Rows are points. Each copy is the shape, with its points in the same order, turned, moved and blurred by noise. Is it also mirrored, or only turned?
(in the rows, 128 means zero)

Shape, 7 rows:
[[172  80 127]
 [154 166 111]
 [163 139 114]
 [132  88 112]
 [125  65 157]
 [117 132 174]
 [ 24 198 128]]
Copy 1 (7 x 3):
[[105 133  50]
 [169 114 111]
 [157 120  92]
 [105  96  75]
 [ 57 126  77]
 [ 91 134 139]
 [112  44 217]]
Copy 1 is: mirrored
Copy 2:
[[ 90 176 174]
 [149 140 116]
 [136 152 125]
 [ 73 137 150]
 [ 73 126 197]
 [135 100 176]
 [140  10 104]]
Copy 2 is: mirrored
Copy 3:
[[164  54 157]
 [175 136 122]
 [177 108 139]
 [122  65 140]
 [115  60 182]
 [117 136 187]
 [ 51 195  92]]
Copy 3 is: only turned

Shape (9 x 6):
[[159 140  76 143 178  76]
 [170 118 130 158 185 161]
 [ 70 164 146  91 159 127]
 [ 85 144 201  88  89 198]
 [133  53  98 121 214  77]
 [ 88  83  90 166 150 132]
 [129  95 165 142 130 116]
 [105 143 205  94 126 188]
 [ 83  83 107  56 119 133]]
Copy 1:
[[178 150  53 131 199  79]
 [172 114  98 150 220 159]
 [ 67 162 119 114 174 121]
 [ 71 131 168 123 116 199]
 [139  60  59 127 219  62]
 [106 101  45 181 173 121]
 [138  97 128 161 150 119]
 [ 89 127 173 118 151 187]
 [ 76  89  70  86 127 128]]
Copy 1 is: only turned
Copy 2, 9 rows:
[[201 138 118 175 151 118]
 [148  64 113 145 185 103]
 [ 90 170 158 122 170 136]
 [ 23 101 157  67 130 125]
 [207  97 171 176 181 185]
 [118  98 135 206 144 170]
 [126  78 179 148 132 115]
 [ 53  94 160  74 158 112]
 [111 127 149 110 114 209]]
Copy 2 is: mirrored
Copy 3 (9 x 6):
[[171 168  65 134 173  86]
 [180 150 143 133 204 132]
 [101 158  88 125 131 195]
 [ 89 149 186  80  97 226]
 [163  68  70 159 181  97]
 [ 99 125 108 100 201 102]
 [137 123 157 132 130 113]
 [127 142 177 114 114 219]
 [110  86  80  66 123 160]]
Copy 3 is: mirrored
Copy 4 (9 x 6):
[[122 160 104 156 127  31]
 [114 142 185 178 132  97]
 [103 152 114  79 180 130]
 [132 107 154  83 141 222]
 [ 84  82 138 147 165   7]
 [ 67 101 102 174 139 103]
 [147  88 132 148 153 117]
 [136 118 177  94 161 189]
 [ 77  73 109  67 115 112]]
Copy 4 is: mirrored

Shape (12 x 9):
[[147 112 148 165  72 103 148  77 205]
 [213 164 136 155 126 172 174 138 194]
 [121  55  83 113 157 130  99  93 124]
 [194 106 120 128 157  64 143 110 115]
 [ 71  99 140 140 160 119  51 147  95]
 [111  88 105 168 172 108 140 104 139]
 [152 172 210  65  80 151 201 126 235]
 [112 106 130 128 153 131 103  74 105]
 [ 88 125 105 136 132 107  96  53  89]
 [135 136 166  96  49 194 161 202 134]
 [ 67 142  76 105 124 127  97 170 117]
 [123 105  94 126 142 107  45  92 133]]
Copy 1 (12 x 9):
[[149 112 113 166  95 100 103  79 198]
 [197 163 116 172 149 178 136 134 206]
 [135  55  70 114 160 169  65  75 104]
 [195 111  91 150 168 102  95 122  86]
 [ 68 108 118 122 138 172  27 125  70]
 [107  95  86 161 182 135  90  80 118]
 [184 146 217  86 126 131 146 129 242]
 [130 117 111 117 148 162  63  63  94]
 [110 127  81 105 123 139  73  42  76]
 [139 116 181 110  73 211 164 177 152]
 [ 69 115  78  68 130 173 100 152 104]
 [129 106  59 114 125 151  18  97 111]]
Copy 1 is: only turned
Copy 2 (12 x 9):
[[143 124 147 141  80 103 125  51 208]
 [185 211 105 114 136 139  88  97 212]
 [130  72  95  99 166 106 170 112 120]
 [159 138 138 126 168  46 107 101 117]
 [ 92  81 165 144 174 143 174 181 130]
 [119 116 107 164 175 102 165  95 145]
 [ 88 209 168  45 101 134  73  54 249]
 [121 114 144 119 149 134 171 103 105]
 [110 113 145 137 110 114 198 111  86]
 [ 81 154 112  80  89 177  38 164 193]
 [ 71 128 104 111 127 113 174 200 153]
 [154  87 148 108 143 103 197 146 134]]
Copy 2 is: mirrored
